Every row gives one point. To make a cloud, some directions were put in groups of two or more. Within a group, all points are equally far from the middle, so they leave a hole (a ring in 2 directions, a hollow ball in 3). The other directions are filled evenly. Then the cloud was stretched, turned, moved and blurred a little. How many holes are there, and how many directions does each take, smallest first?

Cloud:
[[-30  40]
 [-39 -37]
 [ 40 -11]
 [-23   5]
 [ 19 -31]
 [ 21  42]
 [ 34 -25]
 [-12 -46]
 [-21  -5]
 [-31  56]
 [-20  56]
 [ 14  55]
 [ 24   4]]
Holes: 0

Cloud, 19 rows:
[[ 84 -23  30]
 [ -4 -34  -1]
 [-18  15  12]
 [ 10  65  -7]
 [ 24 -41 -21]
 [ 48  39   8]
 [ 33  10  60]
 [ 24  18 -15]
 [-33  20  38]
 [-25  13 -17]
 [ 48 -22  47]
 [ 33 -20  16]
 [-29 -29  -7]
 [ 43 -13  45]
 [-31 -39   8]
 [  6  79   1]
 [ 14 -48 -14]
 [-26 -46  12]
 [-30 -22 -16]]
Holes: 0

Cloud, 31 rows:
[[ 21 -36 -32  65]
 [ 20  -5 -41 -32]
 [ -7  30  -7 -20]
 [-16  26 -65 -21]
 [-39  14  20  10]
 [  0 -39  74 -10]
 [-41 -11 -18 -32]
 [ 39 -23   6 -36]
 [  7 -54 -68 -23]
 [-11  47 -27  -2]
 [ -5  26  21 -19]
 [-43  46 -14 -28]
 [ 47 -10   9  -9]
 [ 25 -16  18 -62]
 [-25  26 -46  48]
 [-51   5 -36   8]
 [  1  45 -27 -29]
 [-28 -54 -15 -13]
 [ 45 -54   0   2]
 [-29 -47  29   9]
 [ 14 -17  41   4]
 [  8   1 -55  59]
 [  2   1  32 -41]
 [-28  34 -72 -11]
 [ 33  36 -17 -15]
 [-26  44 -42  -8]
 [-35  -3  -5 -36]
 [ 25  11  -6 -53]
 [-28   1 -18  11]
 [ 21 -12   5 -58]
 [-36  22 -81  -2]]
Holes: 0

Cloud, 81 rows:
[[-52 -20 -18  11  39  16  -9  -3]
 [ -8 -18  -7  34  15  36 -74  25]
 [-25  -8 -63 -31  14 -14 -23  79]
 [ 21 -11 -23  -8 -56  -2  11  49]
 [ 14  12  65   5 -23 -61 -33   0]
 [ 39  -3  59 -33 -23 -10  -1   3]
 [ 58  -9  -7   1 -27  33 -12  22]
 [-44  22   3 -39  20 -25   9  48]
 [ -2  41  52 -19  56   5 -58   9]
 [ 41 -13 -32  -7 -35   7  27  29]
 [ 24 -17 -28  33 -66  29   3  48]
 [ 37 -16  30 -13  22  18 -33 -42]
 [ -1 -10  68  44  25  27  -2   0]
 [ 36  16 -28  18   2 -34 -21 -26]
 [ 47  -2  -3  18   5 -17   0  77]
 [ -7   4  -6   9   0 -54 -55  41]
 [ 51  33 -31 -16 -35  12  27   5]
 [  8 -24  24  29  32  -7 -66  70]
 [-40 -20  32  35 -29 -10  11  24]
 [ 12  21  73 -11  -1 -40 -61  19]
 [ 31  -7   3  14  61  49 -28  21]
 [ 73   7 -12  31  11  22 -16  22]
 [-43  -1  33   1  -7 -15 -39  68]
 [ 18  -7 -13 -18 -76  34   4  44]
 [ -4  62  26  42   1  30 -22  57]
 [ 29  31  53  21  36 -43  -4  56]
 [ 48 -13  -9 -66  23 -39 -17  33]
 [ 61  30  54 -24 -39  10 -16  -5]
 [ 11 -13  15 -35  18  26  18  12]
 [-43 -35 -43  39  63  -6 -33  68]
 [-42   1  41  18  71 -10 -24  49]
 [ 41 -39 -13   4  66   3 -24 -26]
 [ -3  16 -42  12   2 -28 -33  47]
 [ -8  53   4  25  14 -43 -13  24]
 [ 22   0 -14 -67  12  -8 -23   8]
 [ 54  40  58 -25  26   8   9  45]
 [  5 -22 -16 -36  53 -27  11  22]
 [ 13 -22  -8  -5 -57 -27 -60  48]
 [ 30 -37  -8  36 -28  70 -10   3]
 [-23  -7  10  30 -15  26 -75  54]
 [ 20  43 -37  -5 -17   1   1 -16]
 [-15   4  43  10   3  -3 -72 -39]
 [-67  12  37   0  39  45 -46  52]
 [  3 -21  44  19  37  42  -4 -24]
 [-15  35  42  42  35   6   5 -21]
 [  1 -33 -61  25   2  13 -30  77]
 [ 45 -26 -34  16   4 -12 -59  28]
 [ 30 -78  28 -13  -9   5  -5  14]
 [-22 -35  12  46 -30 -17  26  27]
 [ 24 -10  10  12  20  59   2  -9]
 [-45 -13  -3 -27  11   3   1 -10]
 [ 78  -1   3   4   0  27  18  19]
 [ 63 -22  21 -17 -13 -55   1  25]
 [ 26  12  56  -2  25  22 -50  27]
 [ -1  17  64   7 -45  14 -43  11]
 [ 28  -3  -7 -46 -65   1   6  12]
 [-23 -11 -45 -21  -7 -32 -43   8]
 [-34   4  -7 -41  32  17 -66  -1]
 [-38  28  32 -18  -2  21 -48 -26]
 [-23 -16  20 -45   6  -3  -7  73]
 [ -1 -36  43  42   8  11  18  53]
 [ 45  41  55 -11   5  30  -1  -9]
 [ 46   7  -1  15 -20  -6  63  50]
 [ -7  48   2  23   1  47   7 -25]
 [ 41   9 -15 -27 -36  15 -37  62]
 [ 51  -7 -34  29 -17  49  52   2]
 [  7 -11  30  21  -7   5 -84 -36]
 [ 28 -69   1  21  12 -33 -53  62]
 [ 25  10   6 -69   0  11 -24  17]
 [ 39 -27 -25 -21  -4  29 -23  14]
 [ 23  46  28 -16  53  17 -37  -2]
 [ 38  63 -47   9   0  12  12  26]
 [ 16   7   5  17  25 -14 -15 -59]
 [ 26 -63  44 -19  80 -17   3  37]
 [ 16 -55  36  -1  24 -33  32 -46]
 [ -5 -25  28  16   9 -69  -5 -44]
 [ 50   1  35   4  -6  34 -22 -24]
 [ 41  -6 -32  -3 -40 -33  21  -5]
 [ 48 -38  36 -18  17   0  21   4]
 [-26  14 -36   9 -35  -5 -55  -1]
 [ -2   6  59  16  46  -5 -44 -18]]
Holes: 1 (4)

Cloud, 89 rows:
[[ 40  19  36  42  -2 -16 -25  -8 -38]
 [ 28  58  37 -27  15 -50  25  -6  24]
 [ 41   6  63  -3 -25 -23  25   0 -67]
 [ 26  14  -4 -44   8 -33  31  23   9]
 [ -6 -10  46 -24  24   1 -70  55 -24]
 [ 17 -14  42  64 -38 -71  -8 -17 -20]
 [ 36  11  36  18 -20  37 -29 -13  17]
 [  2   3  46 -24  26  41  17 -28 -22]
 [  3   9  -2   8  30  57  22  20 -39]
 [ -4  15  -2  26   7  12 -30 -40 -55]
 [-18 -16  60  38 -12   0  40  11  20]
 [  0  22 -23 -23   5  25 -56 -26 -16]
 [-35 -42  17   5  17  -6 -14  11 -66]
 [ 18 -72  40  60  17 -20 -17   1  -7]
 [ 27 -48  52  -2 -18 -28 -32  66  17]
 [ 50  54  51  -9  -8  44   8  10   5]
 [ 19 -26  24 -43   1   9 -37 -20  23]
 [ 31 -41   4  38  13 -55 -35  -5  -9]
 [ 42 -11  77 -11  10 -28 -17  10 -48]
 [ -1 -21  -7  23  29   1 -22 -18  24]
 [ 35  22  22  27 -42  16  26  33  31]
 [-23  -2  35  22 -37 -26   0 -28 -45]
 [-26  -1  -3  21 -28 -49 -24  11 -30]
 [ 48  30   9  11  20 -28 -26 -30  25]
 [ 10   2  24  43  -7  31 -21 -22 -51]
 [ 16  38  16 -10  16  31  19 -32 -56]
 [  1  52 -23 -34   6   0  30  15  -6]
 [ 48 -36  29 -54  -2 -49 -30  23 -59]
 [  4 -16  44 -19  24   3 -54  54  32]
 [ 26 -10  23 -48  14   9 -11  20 -66]
 [ 69 -16  13  -4  -2 -33 -20  19 -62]
 [ 24  64  28   1   5  20  21  52  38]
 [-16   2  30  63 -14 -48 -19  33 -18]
 [ 35  14  87 -23 -18   1 -14  18  31]
 [ 68  21  44  38 -24 -39  22   1  -1]
 [ 46  26   9 -26   8  32  23 -35  -2]
 [ 67 -24  30  38   7 -29  -6   4 -54]
 [ 47  72  49  -4 -14  27   4  27  29]
 [ 55  30  13  -9 -66  -7 -13 -17 -42]
 [  2 -12  15   8 -55 -63   2 -32  -5]
 [ 24 -43  57 -20  12  15 -13  52  -2]
 [ 42  36  24 -27  28 -14  -2  69  28]
 [ 30  62  -6 -25 -32 -42 -12  32 -19]
 [ -5   5  61 -13 -35   0 -30  65  -1]
 [ 25   8  50  54 -52  -8  -9  27   2]
 [  1  -2  17 -22  15 -35 -95  37 -20]
 [ 30 -15  59   4 -17 -21 -72   7 -22]
 [ 30  13 -14  -9  11  33  -8 -31   7]
 [ -1  -9  43  20   3 -14  79   5   9]
 [ 32  53  64 -18  -8  40  22  17 -10]
 [  8  50  12 -33  28 -58  10  36  -3]
 [ 55  -5  27   1 -11  49   3   5 -42]
 [ -3 -33  38  67 -21 -72   3  22  -7]
 [ 16  52  31 -50  22 -38  -9 -29 -25]
 [ 21  18  56 -36  43  34 -25  34 -36]
 [ 25  31   6  29  58  -9 -11 -28  18]
 [ -5  31  50 -32 -26  24  27  10 -12]
 [  0 -29  51  91 -37 -26  13  30 -20]
 [ 13  -6  71  11  26  -5 -39  -3  20]
 [ 14  61  27  29  -6 -14 -19  31  49]
 [-17  31  -7  42 -19  -8  28 -38  23]
 [-12  24  17 -49   2  -4  17  21  29]
 [ 27  -5  28  31  21   6 -38  -9  25]
 [ 21  20  27  35  44  54  13  -7 -13]
 [ 15  13  29 -33  18 -61 -77 -23   4]
 [ -2  20   4  26  12  49  -6  47   0]
 [  4   1  49  14  43 -58  16 -39 -45]
 [-22  15  19 -10 -23 -44   5 -30   3]
 [  6  11  12  67   1 -53  14 -59   2]
 [ 15  -6  14  43 -65  28  32  17  -3]
 [  7  37  31 -50 -16 -51  -9 -23  -3]
 [ 24 -44  17 -24  -1 -57 -35  24  26]
 [ 20 -10  29  28  31  -9 -52   0  22]
 [ 23   4 -39 -22  -5   1 -22 -10 -21]
 [ -6 -22  27  -3  14  41 -45   4   7]
 [ 11  79  -5  -6  -4 -27  12 -27 -19]
 [ 39  12 -25 -22 -30 -41  19  20 -29]
 [ 11  11  45   1  48  57  22   1 -46]
 [  6  -9  56 -32  23  12 -38  73 -17]
 [ 16 -42  11 -23 -50  24 -41  38   4]
 [ -1 -17  48  44  23 -63 -10 -46  -7]
 [  1   7  -6 -38  35 -15  31  12  -4]
 [ 21  59   0  14  13 -43 -20 -43 -10]
 [ 44 -30  31 -44  12 -64 -24 -18 -29]
 [ 16  -8  16 -18 -22 -49 -50 -47 -22]
 [ 42  31  31  23 -52 -50 -36   9  -9]
 [-32   8  52  -2  -2  10  -4  55 -30]
 [  7  63 -24  -3   6 -47   2  12  11]
 [ 27  -1  31 -41  -4 -28  16 -49 -15]]
Holes: 3 (2, 2, 3)

Cloud:
[[  8  14 -30  22 -58  -9  11 -72   7]
 [-20  18 -17  31  13  -1  -3 -22  36]
 [ 62   8 -14  10 -12  17  12 -25 -26]
 [-37 -17  41  20 -47  24   8  -3 -12]
 [  0 -29 -51  -5 -12  17  -2   8  29]
 [ 32 -29 -47 -18  25  35 -24   2  23]
 [  7  50 -10   0 -50  33 -22 -16 -14]
 [ 26   8  -5  20 -16  -4  -3 -11 -40]
 [ 29   4  25  15 -50 -10  41 -45 -10]
 [  9 -10  17  12 -19  59  22 -22  -3]
 [ 33  13 -28 -19   8  25 -38  20  -1]
 [-23   5 -23  11  26 -21  -3   1   8]
 [  3 -70  59  15  46  19  -1  -9  15]
 [ -5  17 -34  19  13 -20 -16  12  -6]
 [-11  30  12  -3   1  16  -3  23 -14]
 [  1 -42  22 -10 -24  -1 -10 -28 -19]
 [ 13 -45   5   7 -26 -29  21 -45  -7]
 [ -6 -37  31  10  20  23  36 -14  -6]
 [  9 -16  43  35  -2  44  14 -36 -15]
 [ -3 -36  -8 -22  23  28 -30 -37 -27]
 [-25   6 -65   3 -29   4  -4 -10  10]
 [ -2 -26  57   1 -33 -26   7 -23  18]
 [ -5 -55 -26 -23 -23 -11  11 -32  39]
 [ 18  -1  61  18 -28  20   7   1  22]
 [ 38   0  19  43 -42  13  20 -43  55]
 [ 17  11   3  27   2   6  17 -30  34]
 [-21 -13 -33  22  -8  68 -28  -2  29]
 [ 12  29 -11  -5 -19  32  -9  -6   1]
 [  1 -44  21  10  13  16  -2 -25  28]
 [  8 -53  48  19 -14   0  19 -10 -11]
 [-47 -21  37   4  -9 -33 -17 -19   2]
 [-47  -7  29  -8 -21  31  -4 -13 -10]
 [-30  29 -18  36 -20  37  -1 -38  62]
 [-14 -16  27  10 -15  38 -42  -1  21]
 [  3 -26  39  35 -17 -14  29 -31  34]
 [ 13 -24  25  50 -15 -12  16 -10  26]
 [  9  20  35   2  -6  26  26  29  12]
 [-29 -18 -24  76  -1  12   3 -53  62]
 [ 69 -35  25  17 -23  32  32 -38   8]
 [-49 -39  65  19  18 -36  -3 -28  21]
 [ 13  -9  -6 -37  10 -10 -13  18 -16]
 [-13  19 -27  55   2 -25 -20 -24 -10]
 [-22 -11  28  -6  29  -9 -25  10   7]
 [-29 -17  -2  34  32  -6 -29 -42  46]
 [ -2 -12  55 -13   1   6  22 -20  22]
 [  5  18   2  -4 -11  38  51 -13 -28]
 [ 27  -1  95  15 -29   7  24  12 -15]
 [ 33 -48 -21  20 -34 -23   5 -35  49]
 [-16 -51  46 -20 -14  24 -20 -13   4]
 [ 18 -13  -6  26 -57  32  24  -5  35]
 [-32  37 -33  21 -29   8   2 -10  28]
 [ 10  13   7 -10 -16  30  57   1  12]
 [-21  -1 -20  49  41  22   5 -10  14]
 [-38 -13 -26 -42 -17   8  25 -21 -13]
 [ 31 -49   9 -11 -34 -26 -26 -24   7]
 [-50 -39  16   0 -28  42   7 -47  16]
 [-37 -49  29   6  16  18 -26 -58   9]
 [  6   4  39 -13  12  34  -5  35   7]
 [ 10 -39 -51   1  11  25 -33 -16 -10]
 [ 28  -6  40  29  27  24  -6   8   3]
 [-17  29  35   9 -20 -24 -14 -31 -39]
 [ 23  41 -10  31   4  31  17   7 -15]
 [-32 -28  30  -5  15 -24  -6 -11   9]
 [ 29 -17  25   2  36 -11   4   6 -16]
 [  5  15  17  10  -5   1  52 -17   4]
 [-14 -26  14  18 -11 -46   3 -33 -26]
 [ -5 -44  -7  -3 -42  -3  -3  15  22]
 [-41  13   2  15 -13 -15 -46 -33   3]
 [ 16 -18  19   7  20  -7 -29  -3 -12]
 [  0  -1  34  -1 -52   2  21 -12  34]
 [-33  -9   5 -10 -36 -26 -16 -28  -2]
 [ 41  31   2  22  -5  36 -44 -27   2]
 [-19  38  24  29 -32 -16  -4 -26 -20]
 [ 16 -59   7  24  -8  -2  -3 -29  -4]
 [-31 -19 -38  43  -2   4 -25 -51  56]
 [  2  63  -2 -20  -2  28  16   6   0]
 [  1 -27  -3  59 -21  36 -19 -22  23]
 [ 20  -7  69   4   3  51  31 -22   1]
 [ -3 -51  60   9  19  22   6 -23   8]
 [ 28  10  34   1 -15  -9  -3  -7  50]
 [ 12  70 -11  39   9  31 -16  10 -26]
 [ 14  13 -31 -10 -15  13  -4  30   0]
 [  4  -7   3 -17  -3 -58   8 -21 -22]
 [-35 -27  39  21   4 -10  26   2  37]
 [ 32 -19 -11  45  16  35  13 -37  62]
 [ 56  18   8 -12 -32  -2 -10 -37  -6]
 [ 45  -3   2  50   2  33  22  -7  38]
 [-11  -7  -1  30 -28 -35 -44 -31  40]
 [ -3 -24   5 -13 -29  -4 -41   1  27]
 [ 20 -10  25 -23  25  33  34   3 -30]
 [ -9 -19  14  12 -10  31 -32 -21  23]
 [-24  29  42  64   9   7 -20   3  29]
 [-30  49 -18  52 -25  35  40   3  30]
 [ -1  21  -4 -12  12  40  39   7 -25]
 [-31  -6  38  36  44  -2 -33  12  20]
 [  9  -9  15  58  -4  38  28 -47  42]
 [ 26 -16  17  29  -1  22 -40   6  13]
 [-12 -18 -27   4 -37  -7   2   6  -1]
 [ -6 -38  41  -5 -58 -50  10 -36  21]
 [-31 -17  -1  11 -22   6   1 -53 -21]
 [ -5  26 -23  34 -20   7  39 -77  -5]
 [ 11 -12  17  22   7  73  48  18  28]
 [ -8  30 -44  46  -9  29  20 -57  41]]
Holes: 0

Cloud, 103 rows:
[[ -7 -42  47  15 -51  -1 -30 -24 -29]
 [-39   6  25 -30  -6   1   1   9 -28]
 [-50  -2 -13  13 -60 -19   4 -18  -5]
 [-23 -13  33   1  19 -25 -39  14  13]
 [-29 -17 -36  34  47  13 -15 -16  60]
 [-35 -13  -3   7  12 -16  44   0  47]
 [-14 -12  39 -11  17   7   5  38  -2]
 [-27 -52 -39  24  40 -16   7  -1  29]
 [-10 -23  33  39  38 -11 -23  18  -7]
 [ -3  22  18  39  -8  24   4 -21  26]
 [ -4   1  -6 -20  53  17 -22 -29  42]
 [ -9 -38 -14   6 -17 -18  26 -18  36]
 [-45 -25   2   6 -26 -21  -5 -24   5]
 [-42 -28  30  24 -27  -5  14 -14   8]
 [-33 -15  29 -11  38 -44 -23  -9   6]
 [  2 -46 -38 -19  14  10   6 -44  24]
 [-15  -6  40   6   8  10  -9  35 -67]
 [-12 -18  34  22 -53  40  24   4 -25]
 [ -6  -6  14  25 -18   4 -43 -38  -2]
 [-42 -18   2 -49   4  41   7   1  27]
 [ -7  14 -43  24  27 -12   9  12   8]
 [-15 -27   6  11  22 -48 -25 -31  14]
 [-27 -18 -26   4  19 -16   4 -56  -1]
 [ 22  -2 -43  25  -2  -7 -24   4  19]
 [ -6 -37  -2  29  41 -44 -12 -24  30]
 [-12  34  20 -18  10  17   8 -25  -2]
 [  9  -9 -16  84  17 -20   5  24  27]
 [ 11   4 -28  15  14 -13 -10  -2  61]
 [-26 -16   9  -3  -9  -5  33  14  38]
 [  7  -1  32 -35   0  -1  -7  -6  42]
 [  1 -22  19  43  15  -2 -19 -34  38]
 [  6   2 -26  22 -49 -29  -1   4 -26]
 [-36 -21  10  28  11 -30 -13  20  -2]
 [-17 -49   9  20  48  30  -8 -17  24]
 [ -3  -1  49   2  -3  62  -1  -7 -22]
 [-13 -49 -15 -16 -11 -20 -27 -40  33]
 [  9 -16  10  18 -22  14   5 -49  37]
 [-19  16  49  -4   7  -7  23  -7   4]
 [-18 -62  34  39  17  -7 -18  10   5]
 [ 21 -13  12 -40  25  -2 -44  -5   3]
 [ -8 -30  29   2 -11 -30  16 -42  10]
 [-17  -8  25  19  13 -12   9  32 -11]
 [-20 -22 -34  25 -15  -9 -22 -36  79]
 [-13  -2  36  20  22   8  32  31   9]
 [ -2 -31  34  16 -28  32  18  -8  30]
 [-28  16  44  12  15  38  -9 -13   9]
 [  4 -13   8  18  17   9 -38 -40 -11]
 [-10 -32  22 -34 -63 -18  -3 -22  13]
 [ -3 -42  -9   9  15  -3  -7 -35 -14]
 [-27 -22 -34   1  54 -23  -9  21  27]
 [ 10  21  31  11 -36  19  24   3 -29]
 [-51 -39   1  -1  36  -9 -14 -13  -7]
 [-22 -18 -12  27  -8  29  35   1  71]
 [-30  -6  44 -17  18  45  26   5 -13]
 [  7  -8 -27   7  64 -21  -5  -3  55]
 [-12 -26 -23  -2   2  -2 -44 -40  27]
 [  6  -8  -2  41 -13   6 -33 -34 -13]
 [-50 -47  18 -33  52  55  16   5  11]
 [  4 -23  47 -11  47  48  20  22  17]
 [-14  -4  23   7  -5  36  24 -19  21]
 [-14 -38  25 -41  11  33  18  -2   4]
 [ -4 -39  19  15  -2  56 -30   5 -14]
 [-17 -77 -12 -14   7  -5   1  15  32]
 [-17   9 -23  10  19  25 -22 -27  32]
 [  5  19  22 -21  30  30  -8 -19  -7]
 [ 16 -23 -10  12 -38 -22 -14  20 -28]
 [ -9 -51 -11 -30  28  -1 -43 -15 -30]
 [  5 -18  16 -44 -13   3  17 -13  26]
 [-14 -33 -31  -3   3  -7   2 -20 -18]
 [ 16  14  33 -14 -64  30  -1 -13 -11]
 [-24  -7  14 -34  23  45  11 -27  13]
 [-13 -39   7  19  26 -18 -29   3  -8]
 [-18 -36  15  21  39 -12 -16  32 -11]
 [ -1 -22 -14   9 -13  -4 -53   6  -9]
 [-10   8  46 -20  31  14 -15   2   3]
 [ -7 -10  15 -27   4  41  19 -14   9]
 [-36 -49 -12  12  51 -14 -28  -8  39]
 [-33 -29 -16 -41  49   6  13 -50  95]
 [ 13  18  39   5  34 -23  16 -31  52]
 [-27 -19 -20 -19 -23  28  19  -8  24]
 [-30 -50  19 -20  10 -27  -4  -6  15]
 [ 10 -43  19  19  -4  33 -31 -15 -16]
 [ 24  -1  26  22  42   0 -26 -35  -5]
 [-23 -27  27  24   8 -25  -8 -28 -22]
 [-23 -19  -4   2 -48  11  -7 -39   2]
 [ 18 -25  -4 -12 -21 -32 -22 -11 -29]
 [ 11 -40  -3  13 -11 -43 -35 -10  17]
 [  2   5  35   4 -41  17  -1 -12  41]
 [  9 -25  25 -44 -15  34 -16 -13  39]
 [ -4  23 -26  10  -2 -14 -24  -5   6]
 [ -9 -52  41   2  12   1 -34 -27 -13]
 [ -3  -3  -2  -4  32   7  27  13  52]
 [ -6 -20   5  42 -44  40   8 -17 -15]
 [ -5  13   8  -4  42  29  -5   7  -6]
 [ 10 -40  10  30 -14  19 -18 -23 -42]
 [ -8  17   7  15  49  17 -14 -13   7]
 [ -4  23   9  18  28 -20   0 -12  28]
 [ 14 -43   5  60  -1 -29  -8  -9  10]
 [  3 -32  16  -1  21 -19 -12 -14 -44]
 [ -9  23  34  12   1  17  -4  16 -23]
 [ 26  -9   2  26 -37 -27  26  12   2]
 [-19 -36  14  48 -17   6 -18 -14   2]
 [ 44  -1   3  11 -11   8  30   1  30]]
Holes: 1 (3)
